Every row gives one point. To make a cloud, some directions were put in groups of two or more. Within a group, all points are equally far from the middle, so they leave a hole (a ring in 2 directions, a hollow ball in 3). The other directions are filled evenly. Then the cloud was stretched, turned, moved and blurred a little. Count the holes, and give their numbers of directions, smallest first.

Cloud:
0:  0.28  0.11 -0.35
1: -0.37 -0.01  0.37
2: -0.08 -0.71  0.05
3: -0.20 -0.66  0.05
4:  0.66 -0.02 -0.41
5:  0.86 -0.37 -0.22
6:  0.04  0.11 -0.16
7:  0.52 -0.23  0.75
8:  0.33  0.32 -0.42
9: -0.06 -0.55  0.16
10: -0.50 -0.53 -0.02
11:  0.07 -0.44 -0.34
12: -0.48 -0.74  0.61
13:  0.48  0.33  0.42
14:  0.38 -0.58 -0.21
15:  0.45  0.41  0.76
16:  0.56  0.16  0.80
17: -0.57  0.42  0.30
18:  0.62 -0.07  0.25
19:  0.21 -0.64  0.25
Holes: 0

Cloud (30 x 4):
0:  0.37  0.83  0.61 -0.31
1: -0.12  0.90  0.07  0.29
2: -0.15  0.90  0.02  0.17
3:  0.36  0.56 -0.28  0.36
4:  0.34  0.28  0.06 -0.68
5:  0.27 -0.48  0.45  0.22
6:  0.70  0.31  0.52  0.40
7:  0.70  0.47 -0.15  0.11
8: -0.09  0.85 -0.03  0.32
9:  0.03  0.25  0.37  0.76
10: -0.61 -0.14  0.38 -0.33
11: -0.33 -0.03  0.40  0.66
12:  0.61  0.48 -0.19  0.19
13:  0.16  0.71 -0.12  0.48
14:  0.00 -0.18 -0.38  0.16
15: -0.46  0.27  0.54  0.42
16:  0.38  0.46  0.89 -0.16
17: -0.30  0.25  0.84 -0.08
18:  0.76  0.50  0.27  0.37
19: -0.49  0.20 -0.35 -0.05
20: -0.72 -0.13 -0.03 -0.02
21: -0.36  0.50 -0.34 -0.05
22:  0.45  0.83  0.50 -0.37
23: -0.40 -0.32 -0.19  0.27
24: -0.07  0.63  0.78 -0.07
25: -0.45 -0.09  0.28 -0.57
26:  0.20 -0.13  0.45  0.65
27: -0.63 -0.12  0.37  0.37
28:  0.25 -0.49  0.44 -0.22
29: -0.43  0.22  0.00 -0.55
Holes: 2 (2, 2)

Cloud (78 x 8):
0:  0.13  0.72  0.86 -0.63  0.47 -0.13 -0.10  0.24
1: -1.00  0.49  0.00 -0.06 -0.41  0.18 -0.53 -0.03
2:  0.25  0.09 -0.14  0.22  0.31 -0.17 -0.79  0.22
3: -0.19  0.10 -0.28 -0.41 -0.33 -0.82  0.03  0.57
4:  0.36  0.34  0.25 -0.31 -0.33 -0.18 -0.76 -0.04
5:  0.21 -0.14 -0.28 -0.41 -0.07 -0.35 -0.01 -0.49
6:  0.56  0.43  0.51  0.18 -0.56  0.18 -0.36  0.48
7: -0.34  0.48 -0.19  0.37 -0.66 -0.05  0.52  0.73
8: -0.25 -0.23  0.06 -1.11  0.20 -0.08  0.24 -0.01
9: -0.34  0.87  1.04  0.29  0.03 -0.14 -0.09  0.75
10:  0.48  0.21  0.40 -0.31 -0.10  0.13 -0.45  0.24
11:  0.48  0.58 -0.04 -1.04 -0.21 -0.29  0.13  0.41
12: -0.21  0.15 -0.55 -0.54 -0.35  0.60  0.37 -0.09
13:  0.53  0.92 -0.16  0.22 -0.02  0.46 -0.18  0.53
14:  0.31  0.29  0.48 -0.11 -0.53  0.32 -0.41  0.48
15:  0.00  0.67  0.55 -0.22  0.16  0.18 -0.24 -0.45
16:  0.53  0.74 -0.20 -0.96  0.09 -0.51 -0.35 -0.13
17: -0.09 -0.03 -0.79  0.28  0.32 -0.34 -0.75 -0.21
18: -0.42  0.94  0.07  0.57 -0.75 -0.58 -0.08  0.30
19:  0.57  0.61 -0.02 -0.01  0.10  0.53 -0.09  0.34
20: -0.31  0.61 -0.60  0.20 -0.21  0.69 -0.42  0.42
21:  0.17  0.22  0.27 -0.87  0.01 -0.42 -0.77  0.45
22: -0.64  0.06 -0.06  0.53  0.42  0.50 -0.21  0.23
23:  0.40  0.60 -0.10 -0.34  0.36 -0.74 -0.55  0.86
24:  0.08  0.47  0.36 -0.21  0.06  0.19  0.15 -0.45
25: -0.45 -0.31 -0.30 -0.52 -0.13  0.14  0.20 -0.22
26:  0.15  0.54 -0.01 -0.80  0.23  0.11 -0.44  0.47
27: -1.08  0.10  0.17 -0.19  0.03  0.04  0.28  0.22
28: -0.02 -0.41 -0.14 -0.22 -0.42 -0.20  0.23  0.26
29:  0.03  0.19  0.07 -0.26  0.12 -0.01 -0.73  0.30
30:  0.15  0.44  0.55  0.27  0.05 -0.33 -0.54  0.43
31: -0.40  0.44  0.05 -0.35 -0.22  0.60 -0.62 -0.20
32:  0.29  0.63 -0.29  0.23  0.13  0.65  0.21 -0.47
33: -0.21 -0.16 -0.05 -0.64  0.23 -0.86 -0.08 -0.58
34: -0.41  0.52 -0.06 -0.34 -0.62 -0.54  0.47  0.40
35:  0.21  0.18  0.08  0.32  0.68 -0.43 -0.38  0.65
36:  0.60  0.09  0.86 -0.78 -0.14 -0.59 -0.26  0.11
37:  0.76  0.00  0.19  0.64 -0.31 -0.08 -0.91  0.01
38: -0.62 -0.02  0.16 -0.62  0.29 -0.11  0.51  0.22
39:  0.61  0.42  0.08  0.29 -0.01 -1.01  0.53  0.66
40:  0.24  0.14 -0.50  0.23  0.64  0.00 -0.79  0.12
41:  0.96  0.19  0.69 -0.12 -0.20 -0.50  0.27  0.37
42: -0.33 -0.51 -0.24 -0.19  0.35 -0.58 -0.44 -0.07
43: -0.25  0.68 -0.12 -0.84 -0.57  0.40  0.03 -0.26
44: -0.87 -0.18 -0.14 -0.37 -0.27  0.10  0.20  0.45
45:  0.06  0.10  0.03  0.32  0.23 -1.21 -0.27 -0.21
46:  0.74  0.02 -0.48  0.10  0.35  0.17 -0.11 -0.63
47:  0.49  0.56  0.65 -0.58 -0.22 -0.61 -0.55  0.31
48: -0.88  0.49  0.09 -0.16 -0.43 -0.47 -0.52 -0.06
49:  0.53  0.04 -0.03  0.36 -0.06  0.18 -0.70  0.42
50: -0.64  0.31  0.19 -0.13  0.06  0.82 -0.26  0.65
51: -0.73 -0.60  0.19 -0.36 -0.80 -0.09 -0.06 -0.55
52:  0.28  0.69  0.48 -0.35 -0.75 -0.12 -0.41  0.52
53: -0.81  0.46 -0.17  0.10 -0.63  0.08 -0.33  0.25
54:  0.01 -0.25  0.16 -0.66  0.29 -0.82  0.19  0.12
55: -0.07  0.23 -0.03 -0.86 -0.28 -0.43  0.34  0.10
56:  0.48  0.93  0.27  0.08  0.14 -0.01 -0.25  0.57
57: -0.39  0.34  0.23 -0.66 -0.10  0.39  0.27 -0.36
58: -0.30  0.46  0.22 -0.04 -0.66  0.46 -0.62  0.03
59:  0.46 -0.21 -0.44  0.85  0.17 -0.22  0.16  0.32
60:  0.43  0.31  0.27 -0.79  0.36 -0.42 -0.48 -0.39
61:  0.08  0.71  0.14 -0.49  0.52 -0.46 -0.59  0.41
62: -0.13  0.43 -0.16  0.45 -0.23 -0.89 -0.13 -0.07
63:  0.10  0.42 -0.24 -0.71 -0.54  0.12  0.15 -0.11
64:  0.05 -0.12  0.83 -0.44 -0.51 -0.03 -0.79 -0.06
65: -0.45  0.21 -1.01 -0.26 -0.18 -0.50 -0.44 -0.14
66:  0.97  0.14  0.24 -0.03  0.14 -0.13  0.04  0.06
67: -0.37 -0.34 -0.44 -0.41 -0.08 -0.06  0.08 -0.29
68:  0.19  0.06  0.29  0.32 -0.02 -1.27 -0.15  0.19
69:  0.15  0.96 -0.04  0.24  0.44  0.13 -0.18  0.82
70:  0.87 -0.08  0.08 -0.27  0.07  0.13 -0.11  0.11
71: -0.45  0.02 -0.06  0.24  0.46 -0.15  0.26 -0.11
72: -0.67 -0.39  0.31  0.28 -0.25 -0.13 -0.38 -0.01
73:  0.36  0.41  0.46  0.35  0.14 -0.39 -0.54  0.52
74:  0.24  0.09  0.60 -0.42  0.58 -0.63  0.57  0.33
75: -0.17  0.30  0.74  0.44 -0.57  0.54 -0.35  0.54
76: -0.54 -0.69  0.45 -0.22 -0.52 -0.31 -0.90  0.08
77:  0.84 -0.10  0.14 -0.41  0.11  0.14 -0.17  0.26
Holes: 1 (2)
